Each wall is flat, endless, passes through zero and stands at right angles to its row. A trip goes straight from one point to another. Which walls does it cross, in order?

Walls:
(1): -19, -22, 7
(2): 5, 53, -23
(3): 27, -40, -25
(4): -44, 60, 32
(5): 28, -10, 53
(6): -46, 78, -11
Trips:
71, 33, 14 to 21, -39, 3 -> 2, 1
-29, -3, 23 to -70, 42, 6 -> 5, 2
5, -27, 18 to -26, 10, 24 -> 3, 4, 6
-16, 23, -13 to -12, 56, -25 -> none

Walls:
(1): -44, -68, -15, -18, 24, -23, 42, -1, 23, -23, 3
(2): 34, -46, 7, -3, -1, 1, -31, 11, -38, -5, 3
(3): 47, -23, 36, 74, 48, -10, 15, -45, -10, -29, 19
(4): 14, -6, 37, -15, 6, 6, -2, 7, -12, -26, -12
(5): 5, -7, 4, -26, 29, -14, -15, 8, 46, 36, 34
Trips:
-2, -12, 35, -28, 13, -12, 16, -2, -5, 4, 59 to -25, -31, 63, 28, -40, 42, 36, 31, -23, -62, -29 -> 5
-1, -65, 32, -42, 31, 1, -16, -11, 28, 29, -25 to -8, 27, 26, 40, -9, 21, -4, 27, -41, 34, -12 -> 1, 5, 3
-11, -62, 23, 9, 22, -11, -16, -16, -6, 8, -4 to -65, 21, 3, -28, -48, -36, -20, 95, -59, -10, 20 -> 3, 5, 1
45, -12, 23, -4, 3, -47, 86, -16, 28, -11, 22 to -14, -21, -45, -17, 46, -39, -23, 24, -2, 38, 4 -> 4, 2, 3
36, 37, 64, -68, 14, -54, 7, -34, 32, -30, -31 to -33, -63, 20, 3, -24, 4, 47, 11, -22, -52, 1 -> 1, 5, 2

Walls:
(1): -33, -47, 30, -44, -17, 0, -20, 33, 29, -5, -7, -9, -17, 2, 13, 17, -15, -41, -5, 2, 20, 56, 17, 71, -21, 49, -33, -8, 39, -13, 8, 67
(2): 19, 59, -24, 48, 16, -56, 13, -31, -3, 2, 21, 39, 27, -3, -10, 16, 20, 9, 30, 31, 24, 15, -83, -48, -10, -14, -4, -25, 15, -2, 66, 48
(3): -40, -15, -16, 3, -2, -25, -76, -60, -7, 43, -11, 24, 9, 25, 8, 5, -13, 61, -13, -17, 24, -36, 16, 9, 18, -26, 27, 7, -13, 38, -38, 35
(4): -13, -6, 12, -27, -18, 1, 17, 8, -35, -33, 4, 22, -27, -19, -81, -36, 11, 63, -24, -12, -9, -11, -17, -11, -6, -20, -18, 39, 2, 5, 18, -48
(5): -12, 5, -3, -9, 19, 9, -67, 9, -8, -21, 37, -6, 19, 7, -45, -31, -2, -32, 25, -41, 28, 17, 10, -14, 38, -11, 3, -16, 12, -71, 3, -26
(6): -29, 10, -10, 8, 15, 28, 20, 12, -16, -46, -61, -25, -6, -22, 2, 28, -17, -43, -37, 1, 6, 30, -38, -22, 59, 40, 32, 60, -25, -27, 9, 20
(7): 41, 8, 54, -39, -48, -7, 8, 20, -36, -30, -16, -14, 9, -20, -2, 37, 8, -21, 15, 9, 76, 3, 44, -20, 37, 14, -8, -8, -1, -27, 14, -48
Trips:
20, -43, -10, -27, 29, 6, -7, 21, 24, 17, -28, 40, -33, -7, 1, -52, 25, 15, -10, 2, 53, -25, -1, -38, 22, -66, 26, -20, 12, -29, -37, 0 to -14, -27, -6, 1, -67, 5, 25, 11, 22, -47, -52, -3, -30, 16, 15, 6, -16, -28, 4, -15, 61, -30, -4, 15, 11, -3, -15, 11, 35, 24, 1, 61 -> 1, 6, 5, 4
42, 18, 16, -32, 18, -29, 44, 27, -13, -9, 3, 36, -20, 62, -16, 15, -23, 0, 16, -68, -19, -26, -34, 44, -51, -16, 48, 11, -10, -16, 7, -14 to 43, -9, -10, -10, 14, 16, 44, -24, -4, -32, 9, -14, 34, -54, -4, 29, -32, 26, 39, 26, 26, -24, 9, -33, 44, 36, 1, -9, -13, 28, -26, 33 -> 7, 6, 4
-49, 20, 56, -3, -3, 34, 24, -37, 24, 13, 15, -20, 24, -19, 4, 6, -7, 14, 23, -16, 51, 49, 24, -16, -11, 38, -33, -9, 7, 25, 17, 16 to 46, 14, -41, 15, 23, -59, 8, -4, 2, 6, 14, 4, -30, -25, -17, 16, 25, 0, -3, -38, -1, 52, 7, -8, 24, 1, 6, 20, 3, -30, -42, -20 -> 5, 6, 1, 4
